Rows are points. Each copy is the shape, with its points in the same order, stretched, turned, moved and blurred by noise. Say if it was mirrored as well.
In the rows, zero is written as 128.

Shape:
[[104 183]
 [115 156]
 [174  91]
 [136  92]
 [ 88 119]
 [142 133]
 [ 84 114]]
Copy 1, 7 rows:
[[ 72 119]
 [104 112]
 [176  61]
 [169 106]
 [132 148]
 [129  88]
 [139 152]]
Copy 1 is: mirrored
Copy 2:
[[125  64]
 [124 103]
 [162 181]
 [126 170]
 [ 89 132]
 [146 130]
 [ 87 137]]
Copy 2 is: mirrored
Copy 3, 7 rows:
[[ 68 141]
 [ 96 144]
 [166  96]
 [159 138]
 [133 185]
 [120 120]
 [128 187]]
Copy 3 is: mirrored
Copy 4:
[[176 160]
 [158 147]
 [ 63 120]
 [100 100]
 [160 102]
 [117 136]
 [156  90]]
Copy 4 is: mirrored

Shape, 8 rows:
[[137 125 140]
 [138 101 155]
 [ 74 161  61]
 [ 65 131  93]
 [127  78 166]
 [137 168 174]
 [140 104 116]
 [131 113 135]]
Copy 1 (8 x 3):
[[152 115 134]
 [137  96 155]
 [114 150  24]
 [ 89 139  64]
 [113  88 172]
 [172 163 154]
 [144  88 115]
 [142 103 126]]
Copy 1 is: only turned
Copy 2, 8 rows:
[[147 143 130]
 [166 124 141]
 [ 57 151  94]
 [ 71 122 121]
 [172  95 152]
 [146 176 166]
 [145 133 110]
 [150 130 127]]
Copy 2 is: only turned
Copy 3 (8 x 3):
[[133 122 138]
 [146 111 153]
 [124 126  25]
 [110 105  57]
 [126  98 164]
 [108 169 153]
 [159 106 124]
 [137 125 138]]
Copy 3 is: only turned

Shape (7 x 4):
[[ 77  65 130  91]
 [ 96 156 146  63]
 [152 148 111 129]
 [136 131 114 114]
 [149 158 114 153]
 [157 100 109 125]
 [145 122 203 133]]
Copy 1 (7 x 4):
[[109  63 116 178]
 [134 145 119 204]
 [143 137 135 113]
 [135 127 125 138]
 [146 145 154 103]
 [155 101 115 113]
 [189  91 185 165]]
Copy 1 is: mirrored
Copy 2, 7 rows:
[[111  52 106  67]
 [144 144 111  47]
 [170 148  86 130]
 [158 121  88 111]
 [158 153  96 155]
 [168  97  91 126]
 [147 131 174 123]]
Copy 2 is: only turned
